Each row is a point. To make a cloud, some directions were put in groups of two or more. Within a group, all points are equally far from the middle, so they leave a hole (a ring in 2 directions, a hollow ball in 3). The other directions are filled evenly. Then the cloud was stretched, turned, moved and blurred a little. How many holes are there, and how many directions does each take, smallest first?

Cloud (15 x 2):
[[ 28 -32]
 [-60 -30]
 [ 23 -44]
 [-44 -54]
 [-59 -32]
 [ 17  17]
 [ 18 -51]
 [ 31 -18]
 [-45 -55]
 [ 21 -47]
 [ -2 -64]
 [-62 -14]
 [-47  20]
 [-17 -66]
 [-13  32]]
Holes: 1 (2)

Cloud (15 x 2):
[[-30 -33]
 [ 51 -14]
 [ 61  12]
 [-51 -16]
 [ 58  30]
 [-43  51]
 [-14 -38]
 [-39 -28]
 [ 54  -8]
 [-32 -33]
 [-26  62]
 [  4 -39]
 [-49 -18]
 [-57  32]
 [-39  55]]
Holes: 1 (2)

Cloud (20 x 3):
[[-19 -61  47]
 [-58  -9  32]
 [-18  41 -38]
 [  8   1  44]
 [-36  19  81]
 [-35 -45 -19]
 [-29  34  43]
 [-29 -11   5]
 [-10  42 -33]
 [-39 -30 -47]
 [ 16  28 -51]
 [-23  44  66]
 [-37  -2  88]
 [ -5  18 -15]
 [  1  43  81]
 [-18  43 -13]
 [ -5  71 -20]
 [-63  56   8]
 [-51  -9  13]
 [-26  55  61]]
Holes: 0

Cloud (29 x 4):
[[ 14  71   5 -19]
 [ 46  19   7  52]
 [ 42 -38  37  25]
 [ 46 -20  66 -43]
 [ 19 -18  78 -11]
 [ 68   5   6  16]
 [-50  -9 -38  31]
 [-76 -23  35  10]
 [ 50  62  16 -26]
 [ -5  66  -4  16]
 [ 24 -13  58  80]
 [ 48 -39  45 -17]
 [ 43  28  -4  46]
 [ 16  42  63  -2]
 [-17  60  34 -29]
 [ -9 -25  57 -63]
 [-60 -32  14  -7]
 [ 27  25  53  57]
 [ 71  50  -7 -26]
 [ 43 -27  63 -56]
 [ 72  12  21   2]
 [ 48  30  -6  34]
 [ 26  48  55 -17]
 [-30   6  38 -78]
 [ -1  -4 -56 -23]
 [-41  47  42 -15]
 [ 34  15 -49   8]
 [-70  21  24  -8]
 [  4  28 -39  53]]
Holes: 1 (3)

Cloud (50 x 6):
[[ -62   -8  -59   74   48    9]
 [  59   25    3    3  -31   -9]
 [ -51   -8  -55   47   22  -16]
 [ -37    1  -36   45  -40   49]
 [   7  -59  -40  -17   40  -20]
 [  -4  -43  -23   23  -15   85]
 [  59   13  -60   14   37  -26]
 [ -16   -2   -3  -20   87   30]
 [  70   50  -14  -26   16    7]
 [  75    8  -83   30    7   16]
 [  -7  -21    0   13   56   15]
 [  -6   50  -14    6  -10   34]
 [   0  -75    8   65   61  -24]
 [  23  -20  -32   48  -26   -8]
 [  61  -67  -51   23   -4   59]
 [ -54  -14  -20  -25   89   15]
 [   6    7   75   11   51  -36]
 [ -37   19  -26   62   -5   -3]
 [ -40  -44   -6   46   44  -48]
 [ -24   13  -27  -11  -12 -114]
 [  59   37    1   19   23   25]
 [ -11   59   11    0   19   -5]
 [  23   -9  -31   34  -63    8]
 [  13  -11  -31   27  -16   37]
 [ -14   29    7  -10   47  -21]
 [ -23    2   -2   25  -40    2]
 [  41    5  -10   14  -39  -69]
 [  62   11    7   19   18  -59]
 [ -20  -25  -49   -1  -13 -100]
 [   7  -33  -58   19   -6  -49]
 [  15   42   44   55   25  -22]
 [ -28  -16   30   60   25   12]
 [ -46  -12    2   29   27  -24]
 [  24    4  -14   19  -29   51]
 [ -65  -58   20   39   -9  -31]
 [  57   32   42   18   10  -56]
 [   5  -32  -17   11  -70   40]
 [  25   67   -7    6   33   22]
 [  17   26  -25    0   27  -49]
 [  60  -21    7  -25   24  -65]
 [ -10   -1  -66   38   23  -17]
 [  65  -21  -49    6    2   19]
 [ -49  -38   24   16    3  -53]
 [  13   -7  -20   -3    6  -69]
 [  47  -16   33   38   -7   47]
 [ -21   -6   -8    0  -44    2]
 [   2  -18   -8  -10  121    8]
 [  49  -81  -22   10    4  -43]
 [ -24    6   22   15   38  -48]
 [   9  -41   11  -14  114  -23]]
Holes: 0

Cloud (53 x 6):
[[ -3  69  25 -44  69  22]
 [  6  -5 -31 -10  57 -17]
 [ 24  -2  13  77  13  20]
 [ 26  65   8 -53  20  26]
 [-34  -2  -5  -3 -24  42]
 [-11   7 -31 -41 -65  18]
 [-23 -44 -29 -53  -2  22]
 [-58  27 -44 -25  10 -65]
 [-23 -64  28 -21   3  25]
 [-14  18 -57   9  69 -10]
 [ -8  13 -66 -32  50  51]
 [-49  39  -7 -58 -40  50]
 [ 12  31  23  41  43  13]
 [-27  79 -29 -36 -34 -57]
 [ 14  -7 -18 -95   9  15]
 [ 41  63  48 -20  -3  63]
 [ 25  62 -13   8   7  98]
 [-15  54 -11 -63  26   3]
 [ 14  87  49 -36  42  37]
 [  3 -25 -22 -43  25 -76]
 [ 55  27  34  78  30  27]
 [ 56  37  34 -24  32  78]
 [-13  67  19 -59  24 -22]
 [-22   9  52 -38 -25  65]
 [ -6  34  59 -11 -21 -40]
 [ 29  14 -11  38  36  31]
 [-13  10  40  11  48  54]
 [-18   1  -4  44  14   9]
 [ -5 -18  41 -45  11 -11]
 [-77  20  30   3  -6  -6]
 [ 26 -24  49 -43 -19   5]
 [ -3  47 -55  -8  44  60]
 [-12 -52  84  -2  35  -9]
 [  8   9  26   6  39  36]
 [ 29  59 -51 -50   6   7]
 [-19 -39 -77  -1  38  22]
 [ 32  55 -47  -8  -3  76]
 [-31 -27  79 -44  28  65]
 [-17  48  37  17 -69 -13]
 [ 16  14 -53 -40 -41  36]
 [-73  35  68  -4  16  69]
 [  1  99 -38  -8  -6 -13]
 [-43  62  64 -50  45   9]
 [-86  37 -28  36 -39 -27]
 [-43  26  99  36 -11   4]
 [ 22  20  35  -8  25  91]
 [-29  38  22  30  65 -10]
 [  1  96  -1  22   0  -3]
 [ -2  13  24  44  69  50]
 [-64  53   4 -69 -11 -51]
 [-33 -19  12 -30  50  27]
 [-41  30  41  42 -33  -6]
 [ 42  28 -11 -23  28 -11]]
Holes: 0

Cloud (84 x 8):
[[  36   25   23   20    0  -56   -3   83]
 [  19  -31  -12  -57  -45   54  -14   -7]
 [ -69  -39  -22   20  -31  -19  -39   71]
 [ -15   43   -1   11   29    1   66  -22]
 [ -32   40  -43    9  -79   17  -19   -4]
 [ -58   23  -56   -2  -36  -31  -39   45]
 [ -10   45   21   34   78   -3  -40   -3]
 [  42  -13    9   39   34   31  -78  -37]
 [  17   92   -5  -37  -18    9    3  -41]
 [  40   38  -13   20   69    3  -12   44]
 [  18  -21   18  -76  -35   36    2  -24]
 [   5   89   -3  -27   43  -21  -37   16]
 [  30   38   56    8  -49  -19 -102  -20]
 [   8   73   46    5   -2  -60  -44    6]
 [ -20  -39  -27  -24  -23   25  -91  -27]
 [ -28  -11   60   60    1   -3  -87    9]
 [ -11  -68    2   64   33  -53  -20   35]
 [  -8  -50  -28  -28  -43  -48  -67   25]
 [ -30   54  -26  -53   39   13   23   45]
 [ -22   11   43  -39   77   30  -50  -49]
 [ -42   48  -45   48   -9   29  -45    7]
 [  41   56  -30  -76   19  -21   -1    6]
 [  38  -18   43   43  -67   11    3   35]
 [ -33   -5   -2   -7   21   73   28   63]
 [   9  -43   24   20   -5   31  -87  -60]
 [ -16  -54  -60   52   41    2   21   17]
 [ -21  -66   27  -23  -38   25   10  -37]
 [ -62   -5   40  -13   44   27   33   31]
 [  17  -28   92   16   17    3   18   35]
 [  39   -6    9   13  -75  -24  -88   25]
 [ -13  -20  -45   58   26  -25   51   16]
 [ -42  -26   54  -23   11   29  -61   53]
 [ -50  -90   10  -10   15   30  -60    1]
 [ -24  -21   40   21  -17  -17 -111  -30]
 [ -39   41  -18   34   -9   59  -73   17]
 [ -36    0  -38   21   59  -27  -48   11]
 [  -4   64   24   15   65   28   24    2]
 [  23    1   91   51    4    7    0  -34]
 [ -64  -78    0  -25   31  -24  -21   39]
 [ -58  -62   21   51  -33    4  -30   46]
 [  22   70  -26   38  -25   -6    8  -31]
 [   0  -78  -18   49   24  -38   54   30]
 [  21    4  -15   26  -31  -40  -15  102]
 [  10  -11   68  -80   18   15  -46  -31]
 [ -42  -56   49  -31  -34   -2  -11  -17]
 [ -26   27   -5  -69  -39  -28   14   36]
 [  12  -17  -22  -10   65  -29  -27   74]
 [ -23   -2   65   58  -11   37  -14   29]
 [   3   16   50   36   56   58    7  -44]
 [  54  -18   69   29   44  -11  -44  -63]
 [  -8  -59    7  -54   63   41  -17   35]
 [  37   -9   51  -84  -16  -20  -10   16]
 [ -11  -56    2   11   38  -45   69   -5]
 [ -36   46   30  -43  -25  -45  -21  -10]
 [   1  -10   24   15   33   93  -36  -27]
 [ -33   -8   74  -40   38    3  -23   40]
 [  39   46    0  -33  -11  -38   64   12]
 [  23   -6   82  -52  -30   13  -51  -16]
 [   6    3   60    9   56   -9   37   56]
 [  -2  -55   50  -36   87   20   17   15]
 [ -34  -84   -4   -4   58  -45    5    6]
 [ -38  -52   42   47    9   38  -42   52]
 [  -8  -41  -58   60   14   15   14  -18]
 [ -30  -71  -27    4   15   77   13    5]
 [  40  -60   17   76   35   18   11   25]
 [  42   -8  -28   -6  -80    2   -3   64]
 [  43   23   23  -40  -67   45  -42    9]
 [  44   10   26    3  -48   31  -72  -61]
 [  33  -13  -51  -69   -3    9   43    7]
 [  -8   13  -41   21  -65  -54    8    8]
 [  25  -83  -20  -58   28   -2    2    2]
 [ -19   35    2   45   -9  -58   18    3]
 [  -7   33  -50  -70  -22  -40  -20   13]
 [  60  -12    7   10   -8   66  -52  -19]
 [ -46  -87  -37   45   18    8   36   24]
 [  11    5   -8  -85   53   18   -4  -41]
 [  40  -52   53   47   62  -19  -35   27]
 [  16   37   46   57   43    8  -19   47]
 [ -68  -18   -6    6   28   75  -52    7]
 [  53  -18   30    7   -8  -78  -55   43]
 [ -80  -10    7   -5  -21   24   -3   61]
 [ -17  -47  -30   -5  -61    4   31  -20]
 [  68   25   62    0  -14  -26  -61  -62]
 [ -30   79    7    0    4  -35    7   11]]
Holes: 2 (4, 4)

Cloud (90 x 9):
[[ 32  10  83 -12  15 -44  -6  -7  31]
 [-91 -25  43 -23  -3  45  11  -1 -16]
 [-12  -7 -41  -1  15  68   3 -55  32]
 [ 20  15 -47 -55  43 -15 -44 -26  15]
 [ 29   1  16 -61  17  50  -4  -7  56]
 [ 24 -57 -46  37   4  25 -23  49 -27]
 [-27   4  47 -39  30  -2  30  26 -78]
 [-67  23   1 -69  66  21  23  53 -10]
 [-17  28 -25  -6  38  92 -16  42 -31]
 [ 12 -44  77  -6  75 -10  28  -8  23]
 [ 46  16 -34   7  64 -49  34 -37   0]
 [-11   4 -17  20 -12  22 104  -3  60]
 [-61 -16 -15  37   1  14   7  66 -47]
 [-16   5 -32  38  -7  40 102  -2  45]
 [-65 -18  13  14  68 -28 -27 -44   1]
 [ 11   2  33  43  88 -40 -53  10  23]
 [-30 -28  23  80 -16  42   4  35 -43]
 [-40  69 -33 -33  22 -13  15   7 -55]
 [-93 -34  -5 -25  29  39  22  46  20]
 [ 14 -51  54 -32  13 -72  -8   1  10]
 [ -7  21 -44 -22  22   6 -44 -52  25]
 [-54   2 -19  15  44 -33  14  23 -66]
 [  9  29  32  10  64  29 -32  73  62]
 [-11  64 -37  52 -38  27  59  22  43]
 [-46  10  85 -48   8 -11 -28  -7 -34]
 [ 18 -22 -25 -77  87  -2  29  22   2]
 [ 32  26  52   7 -21 -32 -38  11 -52]
 [-56  57  11 -67  16  -1 -23   5 -45]
 [ 12  50   7 -31  41  12 -69  62  42]
 [-42  24  14 -61  25  52 -17 -12 -49]
 [ 24 -40  25 -24  64 -34 -48  -9 -55]
 [ -3  74 -39  15  -9 -43  56  37  26]
 [ 14 -54  22  66  19 -18 -20  38  55]
 [ 23  17  50  76 -31  13 -39  28 -13]
 [-33 -10 -27  -1  51  38  73  -9  64]
 [-37 -30  40  49  41 -23  43  68   4]
 [ 58 -67  23  57  26  23   3  40   6]
 [ 58   1 -22  44  14  83  11  14  45]
 [ 11 -21 -47   3  18  93 -26  25  15]
 [ 18  82  56  42 -16  -5   5  22  22]
 [ 29  65   0  25 -40  54  10 -35  33]
 [ 18 -23  32  58  95 -20 -16  30  18]
 [-41 -46  35 -79  85  10 -21  63 -12]
 [-41 -50  17 -44  49  14 -28 105  19]
 [ 57  58  33  13  77  17   4  19   0]
 [  9  45  -6 -22  47  80  20  45 -26]
 [ 24  83  45   3  26 -42  36  27  11]
 [-34  -4  35  32  63 -45 -31  64  51]
 [  1   1  42  33  28  93 -37  42  39]
 [ 38  67 -27   7 -14  45 -38  16  30]
 [-30  51  62   7 -29   4  -1  15  56]
 [ -7 -29 -11 -90  46 -53 -41   5   4]
 [-44  31  -2 -11 -49  -6 -45  19 -34]
 [-57 -51 -16 -25  30  20   4 -20  58]
 [-54  16  43  17  45 -82 -14  21  16]
 [-50 -52  -8  15  -6   2 -28 -24  47]
 [-25 -42  26 -26  15  -7   3 114 -13]
 [-39 -62  17 -35  65  36  -6  24  62]
 [-22   2 -16 -25  -4 -79   5  75  -8]
 [ -2 -56  -2 -60  56  59 -26  61  25]
 [  1 -42 -10  19  32  39 -79  68 -30]
 [-29  36 -18  84 -10  72 -20   9  45]
 [ 26 -27 -33 -35  32  32 -45  90  19]
 [-61  13  46  18  83 -46  -6  34  27]
 [-63  -4 -24  49  32 -19 -47  39 -38]
 [ 62 -19   6  29 -44  26  16 -23 -27]
 [ -9  16  49 -11  44  -8 -93   1 -43]
 [-74 -50  -8  24  33  28   1  11 -45]
 [ 23  93  18  53 -28  21  17  20  23]
 [ -6  35 -20  29  37 -72  53 -13 -26]
 [-49  13  50 -64  29  66  16   4  22]
 [-29  24  67  19  15 -24 -29  78 -36]
 [ -9  60 -69  52   6   1  -9  -3  56]
 [ 51  36  34  26  43  27   9 -64  -3]
 [ -3 -39  58 -15  70 -14 -17 -37  40]
 [ 40  14  35  30  56  88  17  20  26]
 [ 35  47  19 -36  -2 -28 -19  21 -67]
 [  3 -11 -81  31  21  15  47  48  30]
 [  9 -16 -55  13   0  79 -24   7  38]
 [-75 -47 -16 -43  52  24  20  57  22]
 [ -2  -8 100 -30  -2 -15 -25  -8  -2]
 [-72 -15  -6 -42  -1  43  36  34  49]
 [ 39  14  44  22  21  85  36 -35  14]
 [-20  -2   1  24  40 -37 -83 -14 -39]
 [ -4  11  10 -14  44  29 -44  57 -81]
 [-37  50 -27  -7 -19  -3 -13  73 -39]
 [ 18 -32 -48 -11  78   6  55  39  10]
 [ 17  27  61  14  79 -23 -59  24  24]
 [  6 -51  -9 -31  54 -34 -33 -25 -48]
 [ 16 -38   7   0  80 -33  65  25  -9]]
Holes: 3 (3, 3, 3)
